Every row gives one point. Each copy is the shape, with its points in the same order, stretched, turned, moved and blurred by noise. Is it also mirrored, or only turned?

Shape (7 x 3):
[[ 23 -17  -6]
 [-25  24  -4]
 [-38  15  15]
 [-44 -14 -19]
 [  2  22   7]
 [-17  34  54]
 [-28 -12 -58]]
Copy 1 (7 x 3):
[[ 20  -7  -8]
 [-36 -18  33]
 [-32  -1  56]
 [-42  37  18]
 [ -7 -34  28]
 [ -4 -36  89]
 [-49  26 -28]]
Copy 1 is: mirrored
Copy 2:
[[-26 -11 -39]
 [ 27  42  10]
 [ 40  29  16]
 [ 45  41 -22]
 [ -2  18   7]
 [ 19  -1  49]
 [ 31  64 -50]]
Copy 2 is: mirrored

Shape:
[[  0 -10  50 -11  21  13]
 [-25  45  42 -38 -24   6]
 [  7  -2 -26 -52 -28 -22]
 [ 18  -8  25 -15  38 -33]
 [-53 -13 -10  33  12  -8]
 [-17   1  15  17 -10  19]
 [ 10 -14 -79 -13  13   5]
 [-19  28  49  21  21   4]
 [ -4 -44 -16 -63  32  60]
 [ -9  29   9 -15  61  21]
 [  5  23  37  33 -30   6]]
Copy 1:
[[ 60   8  13   6  34  -3]
 [ 37  48  24 -39  -3   8]
 [-31  12 -31 -35  11 -29]
 [ 38  -7 -35  -4  22   6]
 [ 15  43 -28  54  -3  16]
 [ 33  14  13  24  -8  -9]
 [-68 -30 -34  17   9  12]
 [ 68  21   8  14  -8  27]
 [-29 -19  20  11  95   6]
 [ 20  -7   6  10  23  71]
 [ 60   6  18   3 -44 -24]]
Copy 1 is: only turned
Copy 2, 11 rows:
[[-62 -33   2   7 -20  -4]
 [-15  -9 -17  22 -78 -14]
 [ 20  -3 -41  22  10 -40]
 [-26 -29 -16  17  35  26]
 [-11  40  30 -21  44   8]
 [-29  -7  24 -11 -15 -14]
 [ 40 -14 -25 -52  62  -7]
 [-34 -18  26  -5 -30  26]
 [-60 -40 -48 -67   6 -18]
 [-23 -37 -21 -58 -12  43]
 [-10 -23  51  15 -51 -27]]
Copy 2 is: mirrored

Shape (14 x 9):
[[ 12  18 -13   5 -17  26  12   5  10]
 [  3 -11 -40  14 -14  12  13  16   3]
 [ 28  42 -18 -20  10  12   1  -4 -31]
 [-19 -17  56 -41  20   6 -23  23 -25]
 [ 38  31  11 -19  -2 -13  18   3 -12]
 [ 31  32 -10   5  10 -24 -14 -16   5]
 [-14   5 -23   8 -27   4  35 -22  10]
 [-14 -36  39 -32 -23  28 -22   1 -41]
 [ -1  -5 -23  -4 -24   8  -4   9  26]
 [ 14  34 -10 -17 -20 -34  11  10 -40]
 [ 21  11   5   6  27  25  14  -3 -11]
 [ 15  14  -2  -3  17   0   0 -10  -5]
 [-19   3  26   5  -7  29 -22  19 -19]
 [ 20  -5 -14  25 -25  12  27   0  -2]]
Copy 1 (14 x 9):
[[-20  -3  19   3  22  30 -25   8  -4]
 [-28  16   3  33  -5  26 -15   9  24]
 [-13  37   7  -9   2  52 -27  10 -23]
 [ 95   2   9 -20 -10 -21  14   3   7]
 [-22  31  13 -22  20   1 -27   5 -12]
 [-55  20  10 -36  14  20  30   7 -15]
 [-35 -14 -18  20   0   4 -31   0 -23]
 [ 84 -12 -29 -14  -9  -8 -31  19  23]
 [-24  -7  19   9   4  12   0 -18  18]
 [-35  34   4  -3 -28   0 -48   1   0]
 [ 12  22  -2  -5  29  32   2  36 -20]
 [ -8  18  -1 -13  11  20  14  13 -18]
 [ 47 -23  14 -11  -2  17  -6  32  10]
 [-34   7 -11  11  22  12 -34  33  14]]
Copy 1 is: only turned
Copy 2 (14 x 9):
[[-12   8 -13   7  -4 -33 -18 -35  -7]
 [-19 -16  11  10 -24 -21  -3 -40  19]
 [ 24  22 -20   2  25 -38 -29  -3  35]
 [ 22 -16 -39  50  10  40  15  67 -21]
 [ 15  30  -8  -8  29 -32  10  -7  -7]
 [ 20  26  17 -39  21  -8 -26 -17  -1]
 [-26  48  -8   8 -22 -37   6 -43  -6]
 [  3   6 -44  86  12  44   1  18  -6]
 [  2  -3  10   1 -32  -2 -13 -41 -19]
 [ 18  38  17  28  25 -34  -4  13   8]
 [-12   2 -34  -8  22 -21   0 -11  28]
 [  7  14 -14 -14  12 -10  -7  -6  10]
 [ -9 -18 -19  50  15  12 -28  28 -19]
 [-32  16  -1  11  12 -29   6 -57  11]]
Copy 2 is: mirrored
Copy 3, 14 rows:
[[  7  21 -21  24  -9   5   0   2  -6]
 [  2  25  -7   9  -3   7  42   7  -9]
 [  0   6  17   4 -35   3 -12   8 -49]
 [-13 -15  21 -81 -23  -6 -29 -22  37]
 [-13 -29   2  16 -48  -9  -7   1 -15]
 [ -6 -30 -19  23  -5  19  -6  16 -42]
 [ 38  -2 -24  33   0  -6  29   2  -2]
 [  9 -17  27 -83 -18  12 -14 -66  19]
 [  6  10 -11  30   9  28  12   3   6]
 [ 15 -29  -1   3 -71   3  19   8 -25]
 [-15  12   0 -17  -4 -29   1   0 -19]
 [ -5 -10  -1  -8  -6  -4  -2   4 -22]
 [ 12  23 -22 -51 -19   7 -14 -14   8]
 [  3   6 -23   9 -12  -9  33 -16 -13]]
Copy 3 is: only turned

Shape (16 x 11):
[[-38  -4 -13   1 -12   8   1  -6  17 -15 -21]
 [ 63 -11 -22  -7  58  16  15 -22  22  24  40]
 [ 43  -4 -11 -33  18   0  -8 -10 -18   8  34]
 [-15 -35 -22 -15  12 -15   4   1  14   4 -34]
 [-12  35  27  17   9  16  -5  18   4 -13   6]
 [ 39   5 -32   6  53   5  21 -19 -34  33   9]
 [  6  -9   2   4 -18 -18 -11 -17  17   3 -51]
 [-14  -9 -33  -1   3 -41  -1  -6  28  24 -10]
 [-18   3  10   7 -23  43   6  -5  16 -26 -33]
 [ -5  61  24  -7 -10   2  14   0  28  -8 -16]
 [-17  25   1   2 -50  24  36   2  10 -21 -12]
 [-44  16  16 -21  -1   1  12 -17  -5   4 -27]
 [-27  16 -28  20 -15 -18 -10 -26 -15 -39 -14]
 [ 23 -16 -30 -16  44  25  -6 -65  -1  32  23]
 [ 26  20 -54 -21  35  20 -21 -10  -9  27   5]
 [-24 -10  -4  20 -32 -21 -16   2  12  35 -17]]
Copy 1 (16 x 11):
[[  5 -10  52 -18   7  -7  -4  -2  -9   9   3]
 [ -8  28 -83  37  32 -24 -17  -2 -54 -56  36]
 [  2   7 -76  -8   0  -4 -12  -4 -18   1  42]
 [-40  -1  18 -21  29 -10 -28   3  19   2   8]
 [ 32  14  16   2 -27  11 -11   8 -16 -30 -26]
 [  3  66 -80  12  25 -24  19 -30 -16 -18  22]
 [ 11  -6  15 -13  49 -15 -30  11  47  14 -23]
 [-44   8   1  14  32 -12   1  20  27   2  37]
 [ 54 -19  51 -28  14   3 -21 -15 -19 -15 -39]
 [ 49 -11  16  -5 -17  -3 -18  -4  18 -59   1]
 [ 44 -41  29  -9   6  27  20 -37 -11 -19 -16]
 [ 22 -15  32 -48  -7 -24  11  -6  20 -24  -1]
 [ 15   7  36   0 -13 -25   9 -18  -3  69   6]
 [ 23  31 -51  -6  40 -64  19   0 -45 -10  50]
 [ 26  73 -50 -12   9 -11 -14 -15 -15  -7  69]
 [ -6   4  16   0  45  19  25  33  39  15 -12]]
Copy 1 is: only turned
Copy 2:
[[ 15 -21   3  14  20  13  26  25  23   5 -16]
 [-62   9 -23  16  21 -56 -49 -95   3  17  12]
 [-23  13  23  20   2 -19 -54 -51 -14 -12   0]
 [ -7 -35 -10  14  27  23  -3   4 -32  20 -33]
 [ 26  13  22 -23  -8 -35  20  11  16  -6  31]
 [-49  30 -34  26 -12 -19 -28 -47 -29  16  18]
 [-21 -39 -21  -1  -6   8 -21  32 -17 -12 -34]
 [  8 -13 -50  21  34 -15 -36   3 -24   6 -49]
 [ -9 -32  27   3  -6   5  45  29  42  -9   4]
 [ 36 -20 -10 -16 -29 -30  15   0  19 -63  10]
 [  7  -3  14  24 -16  -8  34  23  41 -51 -31]
 [ 23 -22   3  -2  11  28  26  33  -9 -45  18]
 [ 17  17 -13  13 -10  31   7  26  34  10 -23]
 [-66  -6 -23  34  36  -9 -38 -46  16   9  31]
 [ -9 -15 -18  45 -18 -33 -29 -43  -2  26  15]
 [ -6  -8 -22  19  33 -26 -30  63 -23   1 -39]]
Copy 2 is: only turned

Shape:
[[-10   1 -13 -21  24   8  15 -27  -5  -8 -43   7]
 [ 10  56 -17 -38 -28 -17  27  -4  19   9 -12  11]
 [  7 -18   8  43  33  33   0  32   7  25  32   9]
 [ 13  25 -23  16 -42  17 -39  -4  60   2 -11  10]
 [ 15 -23   1 -10  18  25 -13 -25  -9 -35   2  11]
 [ 16 -21  20  40 -22  13  21  31 -16 -26 -21  26]
 [-48  38 -27  -7   2  -5 -14   4 -47   6  -9  16]
 [ 10  -6  56  19 -13   5  27   3 -27  -9  22  -2]
 [  3  19  31  -5  19   1  -4  24 -32  24  64  -8]
 [  3  40   4 -26  28  47   6 -15   1   1  37  38]
 [-18  19  30 -32  39   2   8  -7 -29  19 -16 -13]
 [  4 -36   0   4  21 -20 -24 -69  -1  -2  -8 -16]
 [ -9  33   4  33  29   7   4 -12 -16  27  32  35]
 [ -7  -7  -4  12   1  12   3 -23   3  13  22  14]
 [ -5  15 -17  39  22 -60  -5   4  -8  13 -33   2]
 [  7  20 -47  35   3  24  -7 -46 -33  -7   0 -16]
 [ 16  57 -19   3  -3  -7 -25 -18  38  23 -26  13]
 [-34  50 -11   9  41  19   1 -29  15 -27  28  -1]]
Copy 1:
[[-47 -24 -11  18 -12 -15   2  -2  -6  15 -14  37]
 [ 19 -23 -72  32  -4 -13   5  14 -20  10  12  69]
 [ 39   3  74   8  49 -16  35 -10   8  33 -15 -35]
 [ 36 -25 -28  17   7  55 -25 -16  -6  -9   7   0]
 [ -9 -16  10  -5  31 -29   1 -12  32   0   6  -7]
 [ 15  16  32  27  39   7  22  -4  17 -41 -32  10]
 [ -9   1 -11   8   0 -45 -37 -39  18  56 -59  41]
 [ 37  15   5  -6  35 -44  61  13   0 -31 -33 -19]
 [ 62  22  11 -25  55 -83  37  -6 -10  44 -18 -12]
 [ 38 -53   2  24  43 -65  12 -26  18  16   3  15]
 [-23  -2 -16   0   7 -60  26  -9 -44  21 -31  19]
 [-28  -7  10 -61 -16 -14  21   8  11  29  -1  -8]
 [ 33 -34  45  -9  30 -33  35 -24  15  42 -41  19]
 [ 25 -11  26  -7   6 -27  23 -12  22  28 -11  -4]
 [-23   4  24 -25   1  29   2  29 -21  43 -41  59]
 [-29 -14 -10 -21   6   3  16 -18  66  74 -36  -1]
 [  3 -43 -32   5   6  35  -2 -13 -35  14  -1  48]
 [ 11 -66  -7   4  20 -22 -16  17  33  46 -33 -22]]
Copy 1 is: mirrored
Copy 2, 18 rows:
[[  8  19  -7 -28   1   0 -30  17  -3  16  25  29]
 [-23  23 -16 -34 -23  35   5  45   1 -25 -12   4]
 [ 42 -43 -15  28   1  48  -5 -30  11   3 -27 -18]
 [ 10   2   9 -41   0  -8 -24 -12  36 -85 -30  11]
 [ 32 -13  -4 -28   8  11  31 -14  21  -6  35  29]
 [ 54 -29  13   9   4 -18  37  32  37  25 -59  18]
 [-37  39   7  -4 -11  15 -30 -12  36  21   7 -28]
 [ 32  -4 -11  45 -14   7  62   8  -8   3 -32   0]
 [  1  -1 -22  32  -9  76  45 -26  -9   1  -5 -62]
 [ 26  13  -4  -3 -32  95  38 -21  12 -24  36  28]
 [  2  41  -3   5  -4  41 -16  -5 -42  22  19 -19]
 [-13  10 -45   3  41 -32 -22 -18   6 -46  37  19]
 [  6  10 -30  55 -11  55  -3  -6  38 -32   4   0]
 [ -2  -2 -38  24  -3  19  -1 -24  24 -28  -3  19]
 [-21   3  -6  16  37 -20 -58  52  32 -21 -16 -41]
 [  4  11 -63 -14 -24 -30 -32 -13  59 -12  46   0]
 [ -2  36  -5 -29   4  23 -47  22  18 -75  -2  -6]
 [ -4   5  17  10 -46  25 -15 -14  11 -44  67   7]]
Copy 2 is: only turned

Shape, 16 rows:
[[ 39 -35 -11 -31  16 -46 -35 -30  12 -19   6  19]
 [-35 -35  12 -17  14  11  46  -4   0   4  42   2]
 [-18 -21  -4  11  26 -10  17 -59 -38  22  57  15]
 [-20 -18  34   3 -13  40  37 -55   1   9  77  17]
 [ 48 -25 -11 -12  20 -11 -18   6  -4  34   3  -3]
 [-45 -23  -7  14  12  13  54 -67  24  35  43  35]
 [ 17  51 -45  15 -37  -7  13  45 -14  -9  21  -1]
 [ 30  47 -14 -23 -13   5  17  -6  -5  -3 -18 -17]
 [ 11 -46  17   1  18 -15 -50 -14  -6 -11 -23  48]
 [ 25  38  -8  31 -21  -6  22  20  15   4   5 -36]
 [-33 -26  12   4   2  -8  -3 -54  26  14  37 -34]
 [ 65  -9 -15   5  26 -19 -23   1  24 -17  13  41]
 [ 51 -40 -10  -4   7  20 -70  -2  15  -1 -23  40]
 [ 49  -3 -53  16 -40  -7  31   3 -12 -18   0 -14]
 [-37 -12 -16  11  37  35  33 -47   0  -9  51 -16]
 [ 35  22   2  33  -9  -4  36   7  -8 -16  -7 -22]]
Copy 1, 16 rows:
[[-49 -10 -19 -12  31  90  29  -7  -2   4   3   5]
 [ -3 -33 -39  22  12 -35  31   1  -4 -38 -16  26]
 [ 21 -15 -25  38  18  23  25  -3  38 -53  -4 -18]
 [ 28  27 -61  -1  -4 -11  33 -10  22 -57   4  27]
 [-38 -11  -5 -14  -3  41  -6  36  -4   8  11 -15]
 [ 38  36 -40  69   7 -13  56 -18   3 -51  10  -5]
 [ -7  -3  37 -27 -65 -13 -12  -7   5 -12 -64  16]
 [-31   5 -15  -5 -51  39 -25 -18 -24 -27 -35   0]
 [-37   1  -5   4  44  38 -11 -22  15  40  32  -2]
 [  0  -1  21 -45 -56  -9  -2  -1 -22 -25 -18  -7]
 [ 35 -12 -16 -11  13  24  31   1 -12 -65  26  19]
 [-47  29  -4 -27  24  51  25  -2   3  24 -18 -17]
 [-60  46   7 -24  29  49 -28   7  10  38  29  12]
 [-67  18  29 -18 -56  11  10 -14  15 -37 -16  11]
 [  9   2 -20  23  31 -16  20  -4  10 -95 -34  10]
 [-33  -2   9 -29 -42  -9  -1 -21  -6 -25 -13 -22]]
Copy 1 is: mirrored
Copy 2, 16 rows:
[[  3  52 -11  13  11 -15 -32  26  -6 -47  40   1]
 [ 37  22   4   0  30 -17  44  37 -17  23 -30  61]
 [ -3  69  14  17   7  20  40  41 -60 -20  19  65]
 [ 25  70   1  12  42  21  63  38 -87  43 -44  45]
 [ 10  32  22  12 -26 -31  14 -22  -5 -21  21  -8]
 [-24  59  21  -3  45  38  47  14 -40   1 -51  77]
 [ 31  18 -44 -77 -27  33  24 -33   2  15  34 -25]
 [ -2  26  15 -71 -15  30  16  26   5   7  -4 -41]
 [-30 -10 -24  47  -5 -31  -1   4 -15 -54  32 -11]
 [ 38  19 -14 -48 -38  41  18 -10  19   1 -23 -30]
 [ 42  30  24  44  18  47  -6  48 -26   6 -20  44]
 [-23  70 -48 -11 -20 -38 -16 -20  -4 -36  19  -4]
 [-42  21 -19  51 -10 -39  -2 -44 -11 -20  38 -38]
 [ 30  63 -22 -37  -4  51  47 -24  36   1  29 -37]
 [ -1  82  12  15   9  39  24  53 -20  46 -19  84]
 [ 19  30 -26 -46 -34  41  42  16  21  -9 -17 -40]]
Copy 2 is: only turned
